Each row of a before or after table is a point. The points were changed in one or more steps. Then noise was added and the rows were shuffled. The steps act on columns, c1 being the first. Name the steps. A step turns or swaps two columns, mirrors them in a line or flattens them onto one, adds a multiple of one to another, or multiplies or shifts one. Angles are multiples of 10 degrees, from the lower column toward the higher: turns from -170 to 170, lines from 10 to 170 but not 90. Use the fewest steps. Two steps may share a column if one is a turn and the other turns, adds or multiplies; they go together, in the order done. Otherwise the lowest column goes first.
In the rows, 128 means zero.

Before (10 x 3):
[[183  76  63]
 [128  84  59]
 [183 166 116]
 [117  95  82]
 [158 169 142]
 [159 110 131]
 [ 92 167  85]
 [ 88 145 128]
 [138 178 149]
 [181  78 100]]
After, 10 rows:
[[160 137 131]
 [183 113 201]
 [ 92  80 142]
 [ 87 124 125]
 [183  77 102]
 [137 101  80]
 [117 128 189]
 [129 117 208]
 [158 100  85]
 [182 134 171]]
Steps: add 0.3 times c1 to c2; turn c2 and c3 by -140 degrees

Before (9 x 6):
[[120  95 101 101 114 139]
 [171 129 106  87 153 127]
 [146 125 140 135 157 158]
 [ 94 174 118  92 100 161]
 [ 99  59 105  92 194  99]
 [119 183 105 108 153  82]
 [ 97 109  83  54 152 133]
 [201 107 199 131 122 101]
 [233  85 168 200 126  83]]
After (9 x 6):
[[144 124 140  45 162 129]
 [134 126 186  95 136  99]
 [122  82 136  66 159 184]
 [170 175 175 158  97 168]
 [116 200 198  54 192 144]
 [114  79  73  56 118 103]
 [157 153 209  88  70 149]
 [124 159  75  58 140 112]
 [115 146 106  15 183 120]]
Steps: multiply c1 by 0.4; turn c2 and c6 by 170 degrees; turn c3 and c5 by -50 degrees; multiply c3 by 2; shift c4 by -40

Before (10 x 9):
[[249 111 141  43 103 127 149 129 190]
 [111  95  96 159 113 140 172 143 131]
 [164 169 122 132 102 144 159 125 114]
 [113 123 132 130 182 172 128 143 121]
 [111 106 147 162 123 112 160 207 117]
 [121 102 157 162 103 159 131 133 129]
 [107 116 152 165 175  94 153 145 147]
 [178 219 109 161 106 161 162 156 191]
 [171  93 121 120 172 110  67 153 126]
 [129 142 140  48 138 128  39 127 158]]
After:
[[108 118  94 161 114 155 168 160 115]
 [176 102 122 117 170 137  75 179 151]
 [107 103 151 169 176 107 141 167 125]
 [173 194 111 166 105  96 134 173 122]
 [251 119 134  45 104 140 129 146 130]
 [120 126 156 163 101 167 128 154 130]
 [163 158 121 131 100 116 159 147 113]
 [127 136 136  47 142 122  40 150 164]
 [111 139 134 131 180 169 127 164 130]
 [109 108 146 160 125 130 158 221 116]]
Steps: turn c2 and c6 by -40 degrees; multiply c2 by 0.7; flatten c7 and c9 onto the line at 160 degrees; shift c8 by 20

Before, 14 rows:
[[157 152 153 120 125 134 138 123  95 123 161 200]
 [124 123 106 160 135 109 110 117 160 119 122  92]
 [139 137 123  92  92 154 130 108 106 145 130 145]
 [170 134 159  97 145 132 155 112 117 181 154 167]
 [126  77 125 128 142 125 118 148 139 113  85 112]
 [117  96 116 178 113 138 159 140 170 115  88 126]
 [138 138 172 111 116 110 159 121  93 124 137 128]
 [ 87 118 128 135 112  92 101 162 175 140  83 119]
 [129  69 114 145  90  75  93 140 145 136 112 120]
 [153 136 165 125  96 136 155 121  96 172 158 148]
 [137 125 150  84 113 121 176  92 126 133 168 172]
 [192 166 143  92 109 107 176 100  94 150 128 176]
 [105 112 126 136 127 101 131  98  97 160 109 151]
 [111 112  73 149 139 127 175 183 141 116 127 112]]
After, 14 rows:
[[123  94 113 116 108 120 205 143 168 116  92 127]
 [148 158 105 172 116  98 194 115  96 173 158 148]
 [152 162 127 170 163 105 154 114  94 121 162 202]
 [133  87  96 112 126 143 103 147 142 114  85 111]
 [127 142 112  88 153  96 247  90 127 129 167 175]
 [131  82 160 133 122 142 247 187 140 119 127 111]
 [132 129 139 126  96 108 134 106 105 146 131 147]
 [121 109 140 113 128 138  84 119 160 122 122  92]
 [135  75 101 121 150  74  40 139 145 137 112 120]
 [180 167 141 144 165  84 247  81  94 150 129 177]
 [104 120 122  63 145  96  62 172 173 141  86 117]
 [134 161  99 165 136 110 207 119  94 126 138 125]
 [161 153 107 116 154 130 195  96 117 180 156 168]
 [ 97 116 119 182 162 106 136 106  96 160 111 152]]
Steps: turn c1 and c8 by -20 degrees; mirror c2 and c3 in the line at 20 degrees; add -1.5 times c9 to c4; add -0.7 times c12 to c6; turn c5 and c6 by 60 degrees; multiply c7 by 2.5

Before, 12 rows:
[[104 109 101 138  85 167 106 152 153 182 173 178 188 118 141 141  83 155]
 [129 178 111 141 168 129 139 110  77 104 161 154 140 113 144 147 178 171]
 [ 98 117 110 157  95  92 117 150 159  49  59 113 157 146 144  59 143 131]
 [115  61 126 113  84 173  97 231 184 105  84  70 201 135 194 119 117 107]
 [ 56  72 138 157  74 122 107 165 161  57  94  92 145 121 195  82 141  37]
 [ 85 109 115 117 101 166 155 188 134 154 148 106 140 180 159 124  72 142]
 [168 158 181 180 138  94 187 113 137 131 147 161  95 116 176  55 191 155]
 [122 116 147 118 129 111  57 128 156  92  77  65 156 160 173  67 123  70]
 [164 167  89 132 183 133 155  99 146 137 178 194  85 151  76 155 207 159]
 [153 128  93  69 107 183 127 128 105 140 193 173 107 136 120 104 158 185]
 [116 154 129 148  86 191  81 192 137 137 188 151 134 168 132 139 128 170]
 [185 135 131 200 158 184 173 156 101 142 157 165  80  97 131  53 115 147]]
After:
[[118 117  92 119 128 104 198 182 130  98  96  96 152 158 173  67  64 157]
 [117 156 122 147  87 207 102 137 134 135 157  48 134 168 131 141 178  85]
 [114  61  80 117  80 188 102 228 154 108 127  69 203 133 198 115  91 162]
 [164 170 135 132 183 136 106  53 171 131  82 148  83 148  76 156 207  93]
 [189 135 153 198 157 198  68 107 114 140 155 136  82  99 128  54 143 104]
 [163 160  94 177 139  83  88  94  89 132  90 172  95 116 176  52 191 119]
 [ 85 109 127 115  98 179  79 181 141 155 186 121 141 179 160 122 117 114]
 [151 129 163  68 107 201 111  91 150 144 138 115 107 138 118 107 209  85]
 [129 177 181 140 167 129 124  97 116 107 108 140 139 114 142 148 200 107]
 [ 98 118 108 158  97  79 130 157 161  49 105 111 158 143 141  56 117 197]
 [102 108 118 138  88 177 109  95 162 182 185  85 188 122 136 142 142  97]
 [ 58  72  96 159  74 119 133 174 138  55  71 101 145 121 196  79  53 127]]
Steps: mirror c3 and c9 in the line at 120 degrees; multiply c6 by 1.3; turn c8 and c12 by 60 degrees; turn c7 and c12 by 130 degrees; turn c11 and c18 by -70 degrees; turn c11 and c17 by 60 degrees

Before (9 x 24):
[[109  85 157 102 103 144 135 123 101 109 154  86 103 101 135 134 124 137
  106  86 106 143 161 163]
 [149 137 147 133  77 112 108 150 144 133  95 120 154 123 132  82 126 153
   52 110 126  79 158 144]
 [115 134 100 112 183 130 124 137 153 126 138 158 134 117 132 146 104 107
  169 120 101 127 109 102]
 [115 155 152  89 116  99 114 137 147 125 112 179 151 104 126 176 119  90
   57 129 131 140 133  82]
 [ 63 119 176 111 141 130 105 141 125 122 134 129 157 139 163 125  90  78
  125 106  99 155 124 149]
 [121  82 169 133 111 107 167 105 103 146 172 121 164 159 134 110  76 124
  108 170  86 116 122 127]
 [107 157 141 119 120 126 187 110 188 140 145 194 151  96 118 124 134 121
  111  84 113 182 100 121]
 [157 117 136  83 145 112 151 123 131 182 150 115 108 152 153 107  98 119
  111 112  97 123 105 161]
 [ 92 136 129 141 141 109 121 132 135 121 146 134  56 122 131 126 109 148
  113 124 153 160 128 125]]
After:
[[148 143 147 141  73 111 106 148 139 134 125 121 155 122 133  13 128 154
   52 108 128  79 154 135]
 [115 153 153 164 116 139 114 138 102 127 139 180 153 101 127 246 121  92
   56 131 130 139 157 110]
 [ 94 130 130 128 142 137 121 135 145 121 139 132  55 120 131 122 109 148
  114 126 155 158 142 131]
 [107 146 141 183 124 152 190 113 149 143 149 194 151 100 119 120 134 120
  107  85 112 182 118 129]
 [118 129  98 157 183 140 122 140 128 126 136 159 134 115 128 171 104 108
  168 120 102 127 117 117]
 [ 63 121 179 137 140 130 105 139 112 121 125 129 157 138 162 120  89  76
  125 105 100 152 124 136]
 [111  87 159 119 103  92 136 126  92 111 109  87 100 100 136 142 127 137
  107  85 105 145 132 141]
 [158 113 135 153 146 155 149 123  90 183 123 114 107 148 150  73  98 121
  113 114 101 123 132 141]
 [121  78 171 102 110 143 169 105 120 147 112 122 161 159 136  82  76 124
  106 168  83 113 146 126]]
Steps: multiply c11 by 0.4; turn c2 and c11 by 40 degrees; mirror c4 and c9 in the line at 60 degrees; mirror c6 and c23 in the line at 120 degrees; multiply c16 by 2.5; multiply c24 by 0.4

Before:
[[179  46  67 151  87 122  79 148 175 171 168 167 127 117  67 141 103  92
  107 182 184 175  93 107 108 176 120 208  99 124 142  78 127 136 116 137
  143 130  67 118 164  57 105 100 143  97 124 108]
 [182 119 116 103 163 174 122 116 115 135  60 132   7 126 140 110 165 126
   99 109  71 138 184 103  80 129 126  64 152 139 181  69 163 163 103  98
  125 164 168 189  95 164 176 122 160 150 149  78]
 [ 40 116  90 135 147 167 151 121 168 142  65  31 159 182 149  79 203 149
  222 157 136  44 139  26  76 150  85  86 129 161 164 129 209 137 197 149
  161  77 158 150 157 135 136 129 104 181  77 151]
 [116 102 152  79 152 208 142  81 112 145  90 145  14 101  98 185 144 137
  131 108  61 167 183 100 120 133 152  97 157 140 195  77 118 152 112  88
  145 129 206 181  83 218 198 156 171 171 169 136]
 [145 111  82 125  72 125  44 144 159 122 128 156 100 144  40 130 103  88
  134 183 181 117  93  44 134 178 117 165  88 124 118 119 101 133 130 170
  129 105 137  77 180 119  93 127  91 119 103  72]
 [ 64 100  75 137 138 141 149  72 147 138  85  80 186 147 140  50 139 148
  159 181 131  40  81  94 116 149  73  57  86 163  90 117 194  63 201 173
  129  88 186 123 130 100  90 130 109 189  85 184]
 [151 108 133 137  79 112  85 160 157 157 124 171 109 123 110 151  70  93
  126 164 131 163 108  75  74 135 121 161 100  92 154  77 129 157  96 127
  127 126 133 129 135 110  62 104 130 107 169  94]
 [150  79 100 146  74 107  75 131 140 142 171 154 156 129  75 153 119  73
  123 145 151 154 141 116 142 109 157 121 114 137 104 139  99 157 130 144
  105 133 125 124 153  99  66  76  92 125 145  71]
 [156 183 150  70 115 185  92  51  77 121  96 138  52  97 106 154 159  97
  133  95  69 144 194 135  92 150 108  80 106 125 194 126 160 135 126 113
  147 173 147 232 114 236 167 121 137 124 179  85]
 [170  93 113 144  42 110  81 130 131 160 143  86 125 120 105 134  75  80
  101 145 154 134 163  68  75 172 132 112 113 115 143  75  93 161  98 180
  111  78 106 113 133 106 136  69 136 125 102 104]]
After:
[[155 106 133 174  76 137  86 162 137 156 126 175 112 124 110 152  67  91
  127 166 131 164 110 112  72 132 104 162 100 142 156  79 134 163  96 129
  126 125 136 129 132 110  64 106 159 106 170  90]
 [ 39 113  95 202 150 165 147 119 169 145  64  30 162 180 151  80 202 148
  220 153 136  43 142  93  75 151  48  86 127 137 163 128 210 136 196 149
  161  79 158 142  89 138 137 129 101 180  80 151]
 [179 119 117 135 162 144 121 113 143 133  61 135   6 126 137 106 164 128
   99 108  65 135 185  92  74 130 117  62 154  92 180  68 161 165 103  96
  127 160 173 186 165 163 179 120 124 151 153  78]
 [172  94 112 187  40 122  78 128 117 156 142  88 123 117 102 135  75  81
  101 149 161 134 164 111  77 173 111 110 113 127 144  73  92 159  96 180
  109  79 111 114 131 107 133  70 139 124 103 101]
 [ 63  97  74 144 141 146 149  70 151 133  86  85 184 147 138  50 142 148
  157 179 130  44  82 130 114 149  67  56  84 125  93 119 196  62 203 172
  129  90 185 125 115 102  88 132  89 190  87 185]
 [145 111  80 196  74 144  42 145 141 121 128 162 100 147  41 132 108  88
  136 184 183 118  95  87 133 178  89 165  89 162 115 116  98 134 130 167
  130 104 137  76  73 120  91 126 134 121 102  68]
 [181  44  64 156  86 152  77 148 154 170 170 169 127 117  69 141 103  94
  109 184 187 178  92 137 109 179 120 208  97 120 140  75 133 135 116 134
  141 134  66 115  99  59 104 101 154  96 124 107]
 [156 185 151  88 115 124  93  52 125 119  97 139  51  99 105 154 159  99
  136  96  70 142 194  85  92 153 112  81 103 121 191 122 155 136 120 117
  147 170 151 235 140 234 167 122 132 126 177  85]
 [149  80 102 155  71 129  75 129 121 139 173 151 159 130  75 153 122  79
  122 144 153 153 145 137 141 106 153 120 116 154 103 137  99 155 130 145
  105 133 123 120  96  95  69  77 111 124 147  70]
 [114 104 147 133 148 149 141  81 158 143  92 145  17 104  95 178 141 136
  132 110  59 167 180  69 113 132 143  96 158  84 195  79 121 157 112  89
  144 130 205 182 170 215 194 160 122 171 166 139]]
Steps: turn c24 and c27 by 20 degrees; turn c4 and c24 by 60 degrees; flatten c6 and c9 onto the line at 50 degrees; turn c30 and c45 by 120 degrees; turn c41 and c45 by 160 degrees
